Every row gives one point. Any point is a mix of the corners, with weights that add up to 1. It lies inside the corners' shape when no weight is negative. Is each point inside? If not, which corners have a negative weight?

Corners:
(1): [60 23]
(2): [-30 -22]
(3): [-37   5]
Points:
[51 20] => inside
[-27 -19] => inside
[ 1 10] => inside
[ 1 -2] => inside
[36  6] => outside (3)
[-28 -18] => inside
[-26   5] => inside
[40 15] => inside

Corners:
(1): [  3  21   3  -4  34 -20]
(2): [-27 -60 -17   2  17 -11]
(3): [  9   4 -31  15  46  14]
(4): [-26 -24   4 -22  33  19]
(5): [ 36  33  26  42  50 -14]
(6): [ 16 -46 -13  13 -16 -17]
(7): [-13 -21 -30  22  -9  -6]
Points:
[16 14  8  3 42  1] => outside (2, 7)
[ 4 -9 -2  9 36 -6] => outside (7)
[ 7  7  1  5 38 -7] => outside (7)
[ -8 -11  -7  -2  14 -15] => outside (3, 5)

Corners:
(1): [-42 -25 -18  26  -8 -26   2  45  22  12 -41  10]
(2): [  5 -14   8  -7  20   3  -7 -40  -2   9   6 -14]
(3): [ 19 -36   2  -5   0 -10 -60 -41 -19  59 -23 -34]
(4): [ -6  -6   4 -28  20  -3 -49 -30 -15   9 -28   4]
(5): [-31  24  -4  50 -25 -42  -1  36  56  -4 -37  13]
(6): [ 25   7 -18  20  26  30  23   1 -24  -9  36  -4]
(7): [ 21   4  21 -19   3 -29 -11   2 -18  12 -22   2]
(8): [14 21  5  1  2 32 29  5  0  9 -6  8]
(9): [ 14  -6 -17 -14 -36 -14 -17  -8 -19  49  -5   6]
(10): [ 21 -12 -26   0   5  42  27  16  34 -26  12   5]
(11): [ -2 -10   6 -27 -22  15 -22 -25 -16  -9  -3 -20]
(12): [ 39 -15  17 -11  17  41  -7 -10 -25   6  32  19]
(13): [ -6 -20 -12  31 -26 -31   4  20  10  -4 -43  27]
Points:
[-21  -6  -6  21  -2 -18 -12   1   7   5 -29   1] => outside (7, 9, 10, 12)
[  7  -8  -2  -6  -1   0  -9 -16  -5  16  -4  -2] => inside
[ 21 -12  -5  -3  12  24   4   3  -6  -6   3   0] => outside (2, 5, 9)

Corners:
(1): [-22 -13  34  31 -32  44  30  18  10  -2  34 -21 -41   1   9  -9  45  27
  35  27]
(2): [ 17   2  -4 -25 -12  41   6  12 -24  28  16 -21  14 -14  -5   5 -37 -48
   3  35]
(3): [ 16  -6 -33  11  15   0 -38  -4  10  17 -31  32 -39  16  -1  34  22   9
  -9 -21]
(4): [ 12  10  14 -10 -23   7  36 -35   2  27 -36 -36  26 -27 -33 -55  -9   9
  27  21]
(5): [ -2  -3 -18  18  -4  21  21 -10  -1  27  32 -30  45  25 -25  -9  19   1
 -37  60]
(6): [ 11  -2  24 -27 -18  26  20  28 -45  19  19   4 -36   5  12  27  14 -40
 -31 -30]
(7): [-19 -15  10   2  16 -26  18  -4 -26 -37  16 -32 -53  56  23  -5 -25 -40
 -10 -32]
(8): [ 18   3  31 -41  -9  19  29  -7  31 -18 -26 -12  30  -7   2 -54   7  14
 -18  -1]
(9): [ 23  20 -11 -31  16  -5  14 -37  20 -34 -29  -9   2   1 -27  -3   8  21
  -6 -44]
(10): [-11  -1  36 -30  -8  -4 -14  36   0   7 -19   0  17  -7 -17   8  10 -17
  23  19]
(11): [-13 -31 -35  12  -1  -4   1 -35  -5 -41  16  -8   0  33  18  17 -18  34
  15   1]
(12): [  2 -18 -10  18 -10  13  41  49 -12   2  18   6  42  -5   4  11   2  -7
  16  54]
(13): [ 17  32   0 -28  12  39  -7  18  -7 -23 -18  26  -2  22  32 -12   9   2
 -29 -40]
(14): [ 42  25  -7 -58 -30   9 -10  21 -29  32 -10  19 -11   4   0 -28  12 -35
 -16  32]
(15): [ 28 -13  -9 -27 -16  16 -43  10  -6  17 -10  24 -23 -17 -14  20  25 -32
  34 -30]
(16): [ -3 -22  31  -5   0   9 -30 -23   3 -23  23  11 -21  15 -10   9 -10  -4
  17  -6]
(17): [-19 -15 -36  -2  -5  19  -4 -24   9 -27 -18  15 -38 -25 -29  28 -11 -14
   1  -2]
(18): [ 20 -13  -8  -4  20   8  11  20 -14   9 -36   9  22 -22  30  18  22   1
   3  42]
(19): [ -5 -35 -28  14   3 -14 -34  11 -21   0  16   1 -28 -21  -2  23   1   6
  36 -24]
(20): [-27  -7  28  20   2   3  40  22   0  27  42 -23  24  -7  25   2  27   8
  29  24]
(21): [-11   9   0  26 -20 -11   6 -10  -9 -17  34 -27  -3  -3  21  -4  -9   3
  -3   0]
Points:
[ 5 -5  6 -7 -4 10  2  7 -5  3  0 -2 -4  2  3  2 12 -3  6  4] => outside (17)
[ 4 -6  7 -6 -9 12  4 12 -8  9  6 -5  3  3  6 -3  8 -7  5 15] => outside (9, 17)
[  5  -4  -5 -11  -5  11   7   1 -11  -1   6  -8   7   1  -1   1  -7 -13
   0  11] => outside (1, 3)
[ 7 -5 -5 -6 -8 15  3 10 -9  3  5  4 -4  1  5  1  6 -9  3  9] => outside (9, 10)
[  4   1  -3 -12  -3   9   7  -2  -5  -7  -4  -6   9  -1   0 -10  -3  -4
   1   5] => outside (1, 3, 6)
[ -2  -6  17  -7 -12   7  14   7  -4   6   5 -12   2 -10  -8  -7  12  -8
  10  13] => outside (2, 3, 11, 13)
[  6  -1   3 -11  -4  10   4   6  -6  -3  -3   0  -5  -1   4   2   3  -6
   5  -3] => outside (5)

Corners:
(1): [-26  42   2  49   9  26 -12 -18  23  29  18   8 -18 -21 -16 -18   3   0
  22 -29]
(2): [-21 -21 -21  11   5   3 -39 -13  27  -2   5 -16  -2  -2  10   6 -14  22
 -15 -12]
(3): [  0  16  22   8   6   4 -16  23 -14  -4 -27  60 -32 -30  -7  16  -2  10
  -1 -31]
(4): [  1  -2  44   2 -24   9  -1   6  31 -13  12   4  12  30  35   0  -6 -37
  19   0]
(5): [-17  -2 -10   8  11  13  21  -1  -9   5  -4  -6 -38  15  11   5  14   6
   2  28]
(6): [-35  12 -20  -3 -14  -3 -28 -10   4 -30 -23  29  49 -24  -3 -12  17 -31
  -5 -33]
(7): [  3  37   1  -7 -17   9 -29 -25   8 -10  35   1 -10  32   1  33 -41  10
   5  18]
(8): [  9 -34  21  21 -19  20 -15  28 -30 -56 -28  -2 -24   2  -8  19 -18  -8
 -12 -22]
(9): [-28   6   3 -11  14   0 -20  -5   7 -27  16  -5  21  20   0 -22 -28 -15
  12 -10]
(10): [ 29   1  -9  37   2  28 -47  41 -14   9 -17  35 -40  12  23  -9 -21   3
  -3  -6]
(11): [  5 -35  -4  -8 -18   7   8  11  30 -15  16  26  24 -14   6 -20 -46  -5
 -21  31]
(12): [ 27  -1  21  13  17  21  27  20 -14 -44 -11  28   7   4 -17  22  46  -2
  24  13]
(13): [ 35   6  -6 -13 -10  27  16   1  -7 -33  -3  -1   5  16 -26   3   6 -22
 -24  11]
(14): [  7  12 -21 -18   8  11  -3 -11   2 -35  13   5  23 -37  14   2  27 -18
  13   9]
(15): [ 21  13  -6  14  21  35 -17 -48   6   5  47  -8 -12  19  45  -4 -30  34
  19 -23]
(16): [ 28  -9 -12  17  22 -21 -10  19 -14 -18  -9  28   6 -25  49  39   5  27
 -53 -21]
(17): [-18 -27  13  -8  11  -7  -2 -13  -9  25  -6  15  -5  12  -4  13 -44 -22
 -28  21]
(18): [ -2  -8  -1 -22  -1 -37 -14 -48  13   4   4 -39  40  29   8  -5 -57  -9
  10  -8]
(19): [  2 -12 -36   7  31 -16  42 -28  15 -23 -10 -24  43  22  19   2  -3 -32
   6  13]
(20): [-20 -28 -28 -19 -20 -43 -42 -38 -12  25  -3   7  -5  11  -7 -10   7 -43
  11 -27]
(21): [ 12  22  -9 -16 -14  38  19   1   1  24  35  15  13   6 -27   5 -18  -4
  11  12]
Points:
[ -3   0  -3   6   4   7  -8 -11   3 -11  -3   0   9   6   1  -2  -5 -16
   8 -13] => outside (5, 7, 11, 16)
[  1  11  -5   0  -2   4 -12 -12   4 -10  11   5   3  12   6  14 -18  -2
  -1   3] => inside
[ -5  -3  -2  -7   0  -5  -4  -9   4 -14  -1   5  16   2  -4   6 -11 -15
  -7  -3] => outside (5, 10, 15)
[ -5   0   0  -4  -4   4 -10  -2  -5 -16   2   9   2   1  -9  10 -12  -6
  -7  -2] => outside (4, 10, 15, 19)
[  2   6   6   5  -1  13  -6  -1   4 -15   7   5  -1  15   4  10 -21   1
  -2   4] => outside (14, 20)
[ 14  -6   3  -1  -3   7   2   2  -3 -13   0  17   2   4   8   9 -11  -7
  -5   5] => outside (1, 2, 9)
[  2   2   2   2  -5   9 -12  -2   1  -9   4  11  -1   2   1   5 -11  -5
  -2  -5] => outside (19)
